Every row gives one point. Each copy is the shape, with its points in the same order, stretched, turned, moved and blurred by noise. Is it also mirrored, or only turned?
In the rows, 128 means zero.

Shape (8 x 2):
[[133 173]
 [150 182]
 [118  38]
 [117 156]
 [147  58]
 [122 116]
 [154 135]
 [ 69 171]]
Copy 1 (8 x 2):
[[ 99 134]
 [120 150]
 [149  12]
 [ 94 112]
 [172  33]
 [122  79]
 [124 114]
 [ 47 111]]
Copy 1 is: only turned
Copy 2 (8 x 2):
[[117 187]
 [141 206]
 [104  69]
 [102 170]
 [134  85]
 [103 132]
 [141 156]
 [ 57 191]]
Copy 2 is: only turned
Copy 3 (8 x 2):
[[128 195]
 [149 199]
 [115  59]
 [119 171]
 [146  80]
 [116 133]
 [150 152]
 [ 65 181]]
Copy 3 is: only turned
Copy 4 (8 x 2):
[[181 114]
 [197 116]
 [ 62 161]
 [173 101]
 [101 176]
 [123 130]
 [164 150]
 [141  52]]
Copy 4 is: mirrored

Shape (8 x 3):
[[118 134 111]
 [145 122 135]
 [110 144 103]
 [158 153 104]
 [125 153 136]
 [110  19 143]
 [145 145 243]
 [118 142 100]]
Copy 1 (8 x 3):
[[127 175 124]
 [151 135 130]
 [121 178 110]
 [169 169 115]
 [135 149 100]
 [ 90  87 217]
 [150  45  68]
 [130 180 121]]
Copy 1 is: mirrored
Copy 2 (8 x 3):
[[127 132 112]
 [135 146 152]
 [132 135 101]
 [134 179 121]
 [154 136 119]
 [ 72  73 198]
 [221 106 201]
 [123 140 104]]
Copy 2 is: mirrored
Copy 3 (8 x 3):
[[107 150 118]
 [131 125 132]
 [100 157 116]
 [152 165 113]
 [116 160 138]
 [ 75  39 110]
 [126 115 242]
 [116 158 109]]
Copy 3 is: only turned
Copy 4 (8 x 3):
[[127 127 100]
 [155 105 120]
 [119 138  91]
 [169 141  89]
 [139 140 127]
 [107   7 113]
 [164 116 237]
 [127 137  88]]
Copy 4 is: only turned

Shape (9 x 6):
[[138 162 154 156 130 159]
 [129  99 101   7 129 133]
 [141 162 108 142 142 134]
 [ 93 109 120 129 121 156]
 [104 128 153 156 143  99]
 [133  80 115 125 131 128]
 [137 144  92 136 140 120]
 [147 101 106 136  40 155]
 [112  92 160 154 130 164]]
Copy 1 (9 x 6):
[[162 141 165 136 118 123]
 [105  96  69  46 102  47]
 [147 151 121 147 142 113]
 [ 98 121 127 139  92 124]
 [129 100 143 132 150 163]
 [130  76 106 149 111 107]
 [143 132  98 142 143 111]
 [160 106  87 131  43 139]
 [126  89 165 146  87 122]]
Copy 1 is: mirrored
Copy 2 (9 x 6):
[[ 88 167 135 110 128 149]
 [217  58 114  73 192 125]
 [130 156 109 121 127 132]
 [108 100 136 142 162 144]
 [ 98 139 138 140 144  84]
 [108  67 103 112 138 114]
 [142 145  92 129 124 125]
 [127  53 154 131  73 161]
 [ 63  92 132 128 151 143]]
Copy 2 is: mirrored
Copy 3 (9 x 6):
[[173 154 174 109 140 156]
 [ 61 152  87 183 167  90]
 [173 138 122 117 147 142]
 [118 115 141 122 112 168]
 [143 109 148  72 119 124]
 [125  84 140 139 137 130]
 [164 117 107 121 137 132]
 [159 106 160 205  71 138]
 [126 104 191 108 126 168]]
Copy 3 is: mirrored
Copy 4 (9 x 6):
[[118 144 139 155 150 179]
 [167  79 103   8 145 110]
 [132 157 101 135 147 154]
 [100 112 115 108 106 155]
 [ 88 134 139 145 133 115]
 [121  86  99 127 121 120]
 [134 147  88 127 135 134]
 [178  97 129 138  60 157]
 [ 88  88 136 147 124 161]]
Copy 4 is: only turned

Shape (13 x 8):
[[129 120 148 175  69  77 161 185]
 [ 96 126 131 102  98  19 112  90]
 [152 115  61 123 131 149 132 146]
 [ 91  94 160 117  92  98 171  92]
 [ 87 177 139 124 113  76  89 153]
 [ 72  94 110 102 126  85 146 112]
 [140 117  96 141 100 116 147 186]
 [169 131  71 110 142 184 101  58]
 [154  89  98 132 191 170  98 106]
 [ 88 188 116 132  80  85 126 169]
 [ 88 177 145  62  77  86  61 186]
 [185 164  90  71 195 163 129  95]
 [ 71 115 125 139 119  92 158 102]]
Copy 1 (13 x 8):
[[157 116  65 172 126 101 195 171]
 [105 134  88 112 123   7 120 155]
 [160 111  82 105 186 182 133 121]
 [ 84  99 115 158 113  59 145 111]
 [107 175 113 123 148  87 143 189]
 [ 82 100  97 112 170  66 134 119]
 [147 112  63 128 162 158 167 149]
 [160 131 144 105 180 167  74  83]
 [160  86 168 108 215 171 122 115]
 [100 191  63 132 139 110 156 160]
 [ 77 166  82 104 132 118 119 238]
 [154 133 160  29 150 165 106  97]
 [101 131 109 143 156  66 152  97]]
Copy 1 is: only turned
Copy 2 (13 x 8):
[[ 51 144 139 142  53  63 108 173]
 [ 97 131 135 116 111  30  93  58]
 [142 150  80 115 118 145 122 167]
 [ 57  86 140 129 106 101 147 110]
 [ 93 184 173  94 107  89  70 106]
 [ 73 120 111  94 149  93 123 104]
 [ 97 155 101 110  82 104 114 183]
 [192 128  96 156 130 194 133 117]
 [173 105 110 138 175 173 103 171]
 [ 68 207 154  94  78  89  98 112]
 [ 99 175 172  37  57 108  45  96]
 [227 134 134  97 150 161 167 135]
 [ 58 134 135 126 144  95 132 107]]
Copy 2 is: only turned
Copy 3 (13 x 8):
[[113 134 147 156  26 114 142 180]
 [102  79 122  58  39  79 135  94]
 [105 105  75 172 132 146 139 159]
 [ 86  90 138  80  64 162 173 129]
 [ 69 124 146 114  70  84  83 126]
 [ 70  61 113  95  92 117 176 125]
 [101 117 104 172  90 119 144 188]
 [130 107  88 143 165 197 100 104]
 [131  81 137 154 194 160 146 144]
 [ 49 141 110 138  40 100  91 133]
 [ 51 126 111  71  75  92  48 173]
 [115 162  89 121 202 141 133 101]
 [ 68  79 135 115  67 134 163 106]]
Copy 3 is: only turned
Copy 4 (13 x 8):
[[105 164 137 198  89 148 182 158]
 [110 150 166 184 128  22 188 115]
 [171 149  78 156 133  90 108  98]
 [165  96 134 174  98  61 191 174]
 [ 58 162 165 158 156  84 122 150]
 [133 108  99 182 137  45 170 132]
 [128 156  89 175 106 136 131 123]
 [241 140 126 126 137  52  73 106]
 [212  92 103 159 175  87  79  98]
 [ 68 196 132 150 124 102 140 161]
 [ 13 133 172 120 117 100 105 132]
 [210 132 135  87 199  93 108  64]
 [150 132 111 178 142  66 174 169]]
Copy 4 is: mirrored

Shape (17 x 11):
[[171 129 118 108  65  89  95 157 117 128  99]
 [152  91  66 127 152 110 156  84 116 169 110]
 [134 136 121 125 107 165 121  80 143  91 151]
 [160 128 101 196 140 157 135  94 198 110 134]
 [124 120 153 124 105 161 158  67 199 118 143]
 [ 92 129 114 122  74  79 100 173 117 126  76]
 [151 139 138 118 174 116 148  96 206  99 146]
 [114 140 119  85  76 130 154 191 133 127  67]
 [121 143 151 146 159 180 108  81 130 127 153]
 [124 140  10 115 142 127 146  55 128 128 143]
 [169 116 134 147 138 191 123  80 159 105 172]
 [127  81 119 136 108 123 133 153 166 134 154]
 [119 133 159 102 113  77 153 158  92  85  94]
 [125 115 146 110  99  77 110 126 121 142  72]
 [140 190 134 117 122 143 134 124 177 139 163]
 [132 115 117 104 138 157  82 113 163 106 131]
 [114 114 118 121  79  60 127 160 120 137 114]]
Copy 1 (17 x 11):
[[139 148 110 129  72  92  53 148 108 122 125]
 [ 98  93  49 131  88  90 133  98 129 166 128]
 [139 111 107 139 123 192 107  89 147 126 131]
 [171 104 100 194 142 160 137 137 205 139 102]
 [161 104 146 133  98 179 127  91 198 150 119]
 [ 76 162 134 144  64  86  75 128 112  88 111]
 [164 131 125 120 142 117 163 111 208 137 129]
 [ 98 150 115  89  50 124 114 168 127  94  85]
 [128  95 146 145 162 176 139  98 128 140 124]
 [ 91 137   7 139 125 165 152  78 158 156 146]
 [185  68 107 141 154 187 119 106 160 130 140]
 [125  91 134 139  90 104 109 158 169 115 172]
 [124 140 141  93  63  81 129  99 106  48 109]
 [103 137 131 120  78  79  81 100 115 131  97]
 [153 172 134 125 131 162 151 142 161 155 144]
 [116 106 107 118 153 153  77 123 176 112 132]
 [103 148 131 137  52  69  93 129 122  94 148]]
Copy 1 is: only turned
Copy 2 (17 x 11):
[[196 152  66 109  91  99  92 114  94 103  90]
 [141 118 140 142 114 111 145 106 124 224  53]
 [125 144 174 136  74 149 130 126 141 113  90]
 [138 159 124 204  96 160 154 123 201 139  81]
 [156 122 169 132  81 155 173  73 186 124 104]
 [133 127  39  76 127  91 106 123 112  88  88]
 [182 158 175 154 135 122 141 103 220 143 115]
 [177 130  53  52 133 117 159 156 115 101  88]
 [129 133 180 164 134 182 132 118 140 130 115]
 [ 81 173 181 117  78 112 130 152 155 224  41]
 [164 139 194 184  85 174 134 132 157 127  99]
 [170  97 101 144  84 114 133 128 160 133 123]
 [155 119 114 108 162  55 144 132  92  88 108]
 [170 117  85 103 141  85 116  74 115 117  86]
 [168 190 147 113 109 157 149 118 159 121 149]
 [156 129 141 126 117 154  88 134 173 123  78]
 [140 124  71  98 111  63 123 111 116 120 116]]
Copy 2 is: mirrored
Copy 3 (17 x 11):
[[169  58  88  81  59  96 125 152 121 121 129]
 [176  93  67 132 173 136 125 113  71 127 111]
 [164 151 122 101 121 150 112 102 166 115 119]
 [154 138 103 175 146 149 137 100 189 150 106]
 [167 161 159  97 163 140 145  95 167 146  92]
 [114  75 114  98  77  68 108 195 109 104 115]
 [133 136 100  95 179 125 159  88 193 153 139]
 [118 109 115  82  77 106 180 203 105 117 103]
 [127 169 133 128 131 166  87  83 142 156 150]
 [178 165  43 128 179 114 100 122 105  78 103]
 [176 147 116 121 134 195 120  85 181 150 141]
 [168  97 131 120 137 121 146 162 144 142 158]
 [104  81 131  68  86  92 154 126 110  83 141]
 [130  64 122  79 108  80 110 128 105 128 104]
 [148 176 104  98 118 101 154 118 157 169 145]
 [132 118 102  84 134 155  89 143 177 142 135]
 [152  70 121  97 105  59 133 166 102 106 146]]
Copy 3 is: mirrored
